Each row is a point. The points of each table are mixes of a few directions, plus a little noise. Count the directions of each table, and those that both share. Where both have some left over, give the other angles between the two spaces (their principal angles), to ten degrees, smallest first.
(in the rows, 100 means zero)

First (7 x 3):
0: 116  91 110
1:  43 133  63
2: 108  96 105
3:  51 129  68
4: 172  59 146
5: 108  95 105
6: 103  97 102
Second (7 x 3):
0:  89 107  93
1:  68 118  80
2:  99 100 100
3:  92 105  95
4: 195  45 162
5:  72 116  81
6:  86 108  91
Directions: first 1, second 1, shared 1

First:
0: 141  75 144 132  59 108 131 135
1:  85 110  95 104 127 105 117  62
2: 132  94 101  90  60  99 111  95
3: 116  99 118 120  84  97  75 161
4: 107  66  97  66  56  89  94 114
5: 104  98  52  29  62  81  72  72
6:  70 109 104 120 150 111 122  67
7: 103 128 138 175 147 118 115 125
8:  39  93  86  89 153  95  81  98
9: 105 127  66  74 102  94  83  66
Second:
0: 107 115  99  86  90 119 137  34
1: 134  99 116 145 103  97 119 117
2:  77 105 100  98 111  96  60 144
3:  95 120 120 121 110 117  98 112
4:  63  59  74  42  89  80  77 104
5: 124 117 125 132  99 122 145  67
6:  76 167  91  90 119 121  53 100
7: 129 114  81 123 109  77  70 133
8:  95   5  93  64  71  71 140  89
Directions: first 4, second 4, shared 3; angles 60

First (8 x 12):
0: 133  73  81  76 102 153 134 113 121  97 112  78
1:  76 160 178  90 100  16  31 128  75 143 110 143
2:  83 139 152 131 100  40  35  88  67  94  89 136
3: 121  70  93  81   5 138 137 134 163 121 109 112
4:  67  87  46 103 151 103 136  76  87  91  92  66
5:  78  75 115 106 101 122 119 116 118  67  94  89
6:  51  97  66 128 101  73 113  73  93  91  80  97
7: 192 100  71  85 141 154  93  72  76  95 115  80
Second:
0:  98 160 113 126 150  93 185  71  67 166 103  98
1:  88  93 123 130  95 120  88  94 110 116 158  82
2:  87 117  98  49  88  86  65 142  63  45  88  92
3: 106  90  75 154  95 164 114  86 129 179 133  83
4: 113  88 112  92 110  57 114  75 115  79  63 128
5:  70 155 121  22  98  66  66 163  18  12 102  82
6: 111  34 121  94  73  67  50  85 151  39  95 124
7:  99  91 117  90  99  76  90  95 105  70  99 109
8:  97  93  91 128  92 139  94 101 114 133 132  84
9: 128  87  32 113  98 131 134  88 130 163  31 117
Directions: first 5, second 4, shared 0; angles 40, 50, 70, 90

First, 9 rows:
0:  78  90  88  90  72  76  87  85 108  97 123 102 127 105  83 120  89 103
1:  98  54  57  47  67  34  78  89 140 122 184 103 102 167 100 103 104 135
2: 133 121 118 137 125 168 148 141  58  97  51 104  66  75 128  69 135  83
3: 102  85  82  94  74  99 114 112  93 104 123 107 104 115 104  99 118 105
4:  97  82  83  79  86  72  89  93 117 108 134 101 103 126  98 103  99 113
5: 146 125 126 130 153 162 137 137  72 103  45  99  47  82 135  58 129  87
6:  51 113 112 105  83  77  65  60 109  80  90  95 151  68  60 144  55  88
7: 153  98 106  86 159 108 106 119 115 124  96  94  33 132 138  53 119 116
8:  41 132 128 132  82 105  77  64  86  65  56  96 165  33  53 152  52  70
Second (11 x 18):
0:  63 119 108 140  57 136 123 104  56  72  68 109 150  46  76 131  99  71
1: 142  90 104  60 169  63  67  90 152 129 117  86  38 152 126  64  91 130
2:  74  74  62 106   9 107 137 121  65  92 141 120 147 102  89 123 133  95
3:  69  89  77 118  24 117 133 116  62  85 117 116 149  82  84 126 122  87
4:  43 139 123 168  47 162 131 102  32  54  35 110 175   5  62 148  90  50
5: 126 107 117  83 162  83  73  87 133 114  89  87  58 117 114  78  83 112
6: 118  96 102  83 129  84  86  96 122 112 107  94  74 122 111  85  96 113
7: 138  98 111  69 171  71  68  88 146 123 105  85  43 138 122  68  86 123
8: 118 106 113  89 145  89  80  91 123 109  91  91  71 111 109  85  87 108
9:  83  94  87 110  58 109 118 109  78  92 110 109 127  90  92 114 113  93
10: 124  88  95  74 129  76  85  97 129 118 121  94  67 136 116  80 100 120
Directions: first 3, second 2, shared 2

First, 9 rows:
0: 101  92  85  98 104 100 105  92 101  97 104 101  97 100  94 100  93 105  96  97 108 101 105 105  92 101  94 107  92  94 101  99
1:  91 154 195 116  78  98  70 154  88 115  78  95 121 106 144 100 143  71 121 122  46  95  70  66 153  93 142  55 153 135  93 110
2: 106  60  29  88 117 102 122  60 110  89 116 105  84  96  68 100  69 121  84  83 140 103 123 125  61 106  69 134  61  74 105  93
3:  97 117 129 105  93  99  91 117  96 105  94  98 107 102 114 100 113  90 107 108  83  99  91  90 116  98 114  85 117 111  98 103
4: 101  93  89  98 103  99 104  93 101  98 103 101  98 100  96 100  94 103  97  97 106 101 104 105  94 101  95 104  94  96 101  99
5: 107  59  26  88 117 102 124  59 109  89 116 105  83  96  66  99  68 122  83  83 142 104 123 125  60 105  68 135  59  74 105  93
6: 101  97  94  99 102 100 102  97 101  99 102 101  99 100  97 100  98 102  99  98 103 100 103 102  97 101  97 103  96  98 100  99
7:  96 125 145 107  90 100  86 125  94 107  89  96 111 102 121 100 119  86 110 110  75  98  87  85 124  96 119  79 124 117  96 104
8:  99 103 106 100  99 101  98 102  99 101  99 100 101 101 103 100 103  99 101 102  96 100  99  98 103  99 102  97 103 102 100 100
Second:
0:  87 102 125 100  95  85  88 113 120  94  72 100  90  99 123  96 115  94 112 115  86  92  98  86 129  98 130  78  91 118  90 102
1:  59 118 119 110  69  70  91 135  99 132 191 108 170  84  83 113 113  69 124  98  96  95 134  91  87  89  81 116 143 107 121  90
2:  89  97 114  95  97  87  93 107 121 104  90 105 103  93 105  97 109  98 114 110  92  91 102  90 116  99 120  96  90 113  92 103
3: 111 115 116 109 104 113  95 103  80  81  66  88  72 116 126 100 105  98  89 101  86 109  82  98 115  99 108  72 110 102  96 103
4: 131 108  74 101 107 131 117  85  56 118 144 101 125 101  63 106  77 111  77  75 117 114  92 119  58 103  56 136 127  72 117  98
5: 113  95  69 108 112 114 110  79  80  65  75  86  55 118 114 104  87 109  77  91 112 116  97 115  91 101  85  85  89  82 101  96
6: 115  68  62  81 119 106 114  67 120 101  87 111  88  90  73  92  79 126  94  96 121  92 101 112  84 109  98 128  59  89  93 104
7:  93  99 120  95  97  92  91 108 121 101  77 104  96  97 113  94 111  99 112 113  89  90  95  88 121 101 125  90  89 115  90 105
Directions: first 1, second 4, shared 1
